Each row is a point. Each copy is the shape, with its points in the same order, stretched, turned, moved and blurred by noise. Say if it was mirrored as well.
In the rows, 128 means zero.

Shape, 6 rows:
[133 98 142]
[128 167 136]
[202 194 119]
[103 89 126]
[136 108 175]
[97 96 140]
Copy 1:
[146 120 164]
[91 117 120]
[35 168 151]
[173 117 144]
[115 98 178]
[159 110 142]
Copy 1 is: only turned
Copy 2 (6 x 3):
[148 172 126]
[96 128 85]
[146 103 15]
[141 155 161]
[133 197 104]
[122 163 155]
Copy 2 is: only turned
Copy 3, 6 rows:
[145 101 143]
[88 154 136]
[132 214 186]
[142 92 104]
[117 99 167]
[118 84 114]
Copy 3 is: only turned

Shape, 7 rows:
[145 145 159 107]
[171 182 192 132]
[89 93 115 106]
[140 71 101 128]
[79 151 116 131]
[119 193 147 79]
[135 184 111 154]
Copy 1, 7 rows:
[156 103 94 155]
[196 119 108 182]
[87 103 95 97]
[70 155 87 129]
[117 91 152 101]
[155 45 115 156]
[134 112 174 164]
Copy 1 is: mirrored
Copy 2, 7 rows:
[102 141 106 146]
[117 199 85 163]
[120 58 150 143]
[109 112 182 105]
[162 68 121 158]
[138 77 62 161]
[180 139 117 136]
Copy 2 is: only turned
Copy 3:
[126 145 147 106]
[113 155 206 86]
[146 119 91 152]
[113 79 97 128]
[172 130 137 144]
[173 177 139 102]
[160 110 176 98]
Copy 3 is: only turned
Copy 4:
[73 113 134 134]
[33 138 84 122]
[153 79 158 139]
[151 144 168 152]
[134 85 118 88]
[56 68 150 89]
[97 163 115 65]
Copy 4 is: only turned

Shape:
[131 139 152 193 185 139]
[116 132 156 124 108 87]
[130 98 176 107 133 140]
[119 128 153 127 104 143]
[189 136 88 192 95 84]
[115 109 120 131 94 134]
[142 136 94 106 122 121]
[194 141 49 107 106 120]
[133 131 171 110 129 139]
[110 97 152 105 142 124]
[106 135 169 126 106 131]
Copy 1:
[67 152 172 66 191 136]
[146 139 117 154 75 146]
[148 161 91 120 149 155]
[120 146 130 167 128 153]
[118 53 249 119 72 158]
[151 122 159 182 125 125]
[137 82 132 136 112 137]
[140 23 176 131 90 155]
[115 150 97 138 137 165]
[157 145 96 129 146 125]
[120 158 113 176 126 149]
Copy 1 is: mirrored
Copy 2, 11 rows:
[172 145 75 155 129 175]
[146 137 165 134 186 116]
[120 134 132 86 162 171]
[140 145 159 135 144 171]
[100 99 157 217 108 91]
[129 126 175 141 115 150]
[98 145 148 102 103 112]
[49 130 155 126 65 88]
[131 156 133 107 163 165]
[137 128 135 73 153 149]
[155 154 161 133 164 164]
Copy 2 is: mirrored
Copy 3 (11 x 6):
[138 98 176 178 121 46]
[127 162 133 92 161 109]
[155 135 90 89 142 95]
[131 152 120 101 115 107]
[146 158 157 209 141 117]
[109 159 102 123 119 130]
[124 131 129 132 135 187]
[146 141 131 183 132 219]
[155 139 126 86 125 101]
[112 126 91 99 149 116]
[127 156 127 92 129 93]
Copy 3 is: only turned

Shape:
[175 129 171 119 135 137 156 152 106]
[148 106 137 154 92 168 167 144 121]
[95 87 165 95 186 165 147 121 78]
[141 122 101 129 152 97 89 83 161]
[105 116 143 94 113 97 79 60 165]
[78 142 129 169 149 120 135 83 152]
[93 98 121 97 172 155 198 105 98]
[101 161 140 101 140 74 105 60 157]
[183 88 138 170 90 149 161 106 145]
[165 118 153 107 137 162 154 92 116]
[142 142 116 101 114 137 116 98 142]
[154 93 131 174 85 131 170 133 79]
[78 142 169 143 201 99 168 99 155]
[145 124 137 92 110 101 100 123 180]
[174 134 158 129 121 170 132 140 119]
Copy 1:
[147 105 158 133 63 179 177 110 110]
[134 110 153 171 94 170 173 165 66]
[159 36 149 141 80 64 204 160 184]
[152 178 112 116 131 130 87 117 197]
[122 132 38 118 152 155 89 153 194]
[90 126 135 165 143 82 93 136 149]
[154 83 119 168 73 31 200 155 138]
[112 146 57 114 138 115 73 105 176]
[112 155 137 191 83 208 153 171 107]
[122 130 124 126 72 148 195 149 138]
[141 155 96 101 124 145 142 131 122]
[163 95 151 192 57 168 125 175 70]
[85 104 142 183 116 64 120 91 184]
[150 150 77 115 147 194 118 113 147]
[132 122 169 113 93 185 187 133 104]
Copy 1 is: mirrored
Copy 2, 15 rows:
[151 97 135 110 96 101 127 159 134]
[143 133 104 53 68 128 106 127 134]
[107 67 152 109 179 114 132 97 87]
[120 116 131 171 142 177 88 126 159]
[91 87 170 136 116 168 92 66 186]
[152 152 145 119 153 159 162 52 116]
[101 103 106 92 160 127 169 95 85]
[104 124 175 157 145 157 164 75 177]
[156 98 66 61 48 137 76 115 166]
[128 81 129 76 102 142 120 137 163]
[106 130 156 116 104 165 113 148 184]
[127 128 71 72 84 68 99 111 145]
[151 103 144 157 176 143 213 55 57]
[107 99 157 150 82 158 93 125 162]
[153 116 155 88 81 139 107 168 160]
Copy 2 is: only turned
Copy 3, 15 rows:
[185 117 133 49 92 132 121 154 130]
[178 125 165 117 77 96 138 174 134]
[130 82 81 85 143 124 159 190 178]
[112 72 125 138 145 127 120 54 96]
[81 76 142 159 176 152 71 84 133]
[113 100 97 196 123 162 123 115 123]
[81 95 105 106 108 128 191 188 128]
[77 91 107 150 158 196 80 73 108]
[174 85 182 128 55 99 122 159 104]
[152 82 155 72 92 144 148 155 143]
[117 106 172 108 132 152 119 92 126]
[179 115 166 114 98 102 130 199 86]
[115 91 35 148 105 172 120 128 129]
[117 114 145 119 142 120 69 74 131]
[204 116 157 74 101 133 140 146 152]
Copy 3 is: mirrored
Copy 4 (15 x 9):
[109 127 132 90 195 114 124 104 141]
[76 102 107 148 147 149 170 110 191]
[168 98 173 138 205 153 102 61 125]
[180 110 114 108 68 100 103 165 95]
[196 141 133 126 63 144 103 210 73]
[145 124 129 126 39 145 139 80 101]
[177 91 110 162 188 175 139 61 137]
[206 164 117 100 61 138 97 159 51]
[100 99 107 121 119 127 203 165 194]
[152 105 122 102 180 153 129 137 155]
[152 111 91 128 119 147 105 157 120]
[107 140 113 160 128 130 186 98 206]
[156 133 163 85 93 121 143 49 59]
[134 117 111 113 112 115 114 200 83]
[94 106 126 94 176 132 116 116 158]
Copy 4 is: only turned
